Each wall is flat, endless, passes through zero and stands at right angles to its row. A trip goes straight from one point to another. Which walls does it cross, in order?

Walls:
(1): -0.59  -0.09  +0.00
(2): -0.07  +0.22  -0.19
(3): +0.04  -0.15  -0.32
(4): -0.06  -0.25  -0.33
Trips:
+0.86  -0.02  -0.21 to -0.36  +0.09  -0.42 -> 2, 1
-0.36  -0.07  -0.15 to +0.02  +0.18  -0.61 -> 1
+0.33  -0.38  +0.49 to +0.24  +0.26  -0.22 -> 3, 2
+0.47  +0.36  +0.34 to +0.20  +0.04  -0.12 -> 2, 3, 4

Walls:
(1): +0.10  -0.47  +0.46  -0.04  -0.21  +0.07
(2): +0.21  -0.34  -0.01  +0.05  +0.11  -0.30
(3): -0.07  -0.51  +0.10  +0.17  -0.07  -0.21
(4): +0.31  -0.18  -0.12  -0.18  -0.23  -0.29
(5): +0.45  -0.26  +0.31  -0.01  +0.09  -0.14
(6): +0.15  -0.20  +0.48  +0.03  -0.48  -0.10
Trips:
+0.00  -0.28  -0.07  -0.17  -0.27  +0.49 to +0.11  +0.46  +0.28  +0.09  -0.16  -0.24 -> 3, 5, 1
+0.42  +0.28  -0.14  -0.08  +0.07  +0.06 to +0.01  +0.12  +0.48  +0.03  +0.59  -0.40 -> 2, 4, 3, 1
+0.06  -0.30  +0.05  +0.35  -0.42  -0.24 to -0.37  -0.28  +0.08  -0.32  -0.28  -0.59 -> 5
+0.19  -0.88  -0.19  +0.54  -0.49  +0.13 to -0.01  +0.15  +0.29  -0.37  +0.12  -0.24 -> 3
-0.84  +0.17  -0.16  -0.15  -0.11  -0.21 to -0.12  +0.18  +0.05  +0.11  -0.09  -0.19 -> 6

Walls:
(1): +0.09  +0.06  -0.02  +0.40  +0.73  -0.41  -0.23  -0.15  -0.23  -0.05  +0.10
(2): -0.03  -0.01  -0.53  +0.16  -0.15  -0.22  +0.00  +0.11  +0.23  +0.20  +0.26
(3): +0.12  -0.23  +0.08  -0.07  +0.12  -0.13  +0.44  -0.10  +0.52  +0.01  +0.05
(4): -0.11  -0.01  +0.09  -0.27  +0.26  +0.47  -0.05  -0.04  -0.31  -0.14  +0.19
(5): +0.07  +0.31  -0.32  +0.02  +0.44  -0.02  +0.11  +0.02  -0.23  +0.13  -0.14
Trips:
+0.14  +0.12  -0.63  +0.19  -0.38  +0.42  -0.02  -0.04  +0.19  +0.34  +0.09 to +0.19  +0.20  -0.14  +0.42  +0.37  -0.36  -0.02  -0.45  +0.15  -0.09  +0.00 -> 3, 1
-0.05  -0.08  +0.00  -0.52  +0.20  +0.06  +0.01  -0.26  +0.46  +0.11  -0.17 to -0.20  -0.45  +0.12  +0.36  +0.04  +0.37  +0.08  -0.07  +0.24  +0.45  -0.44 -> 4
+0.02  +0.15  +0.00  -0.42  +0.05  -0.07  -0.51  +0.38  +0.02  -0.07  -0.26 to +0.58  -0.19  +0.49  -0.13  -0.11  +0.58  +0.14  +0.49  -0.47  -0.14  -0.45 -> 5
+0.54  -0.03  -0.04  -0.18  -0.12  -0.13  +0.34  -0.02  -0.17  -0.31  +0.22 to +0.28  -0.34  +0.07  +0.75  -0.18  -0.19  +0.17  -0.68  -0.20  -0.10  +0.03 -> 4, 1, 2
+0.28  -0.17  -0.25  -0.01  -0.79  +0.37  +0.23  +0.15  -0.35  +0.11  -0.65 to +0.04  -0.06  +0.31  +0.15  +0.04  -0.07  -0.38  -0.07  +0.14  +0.13  -0.05 -> 1
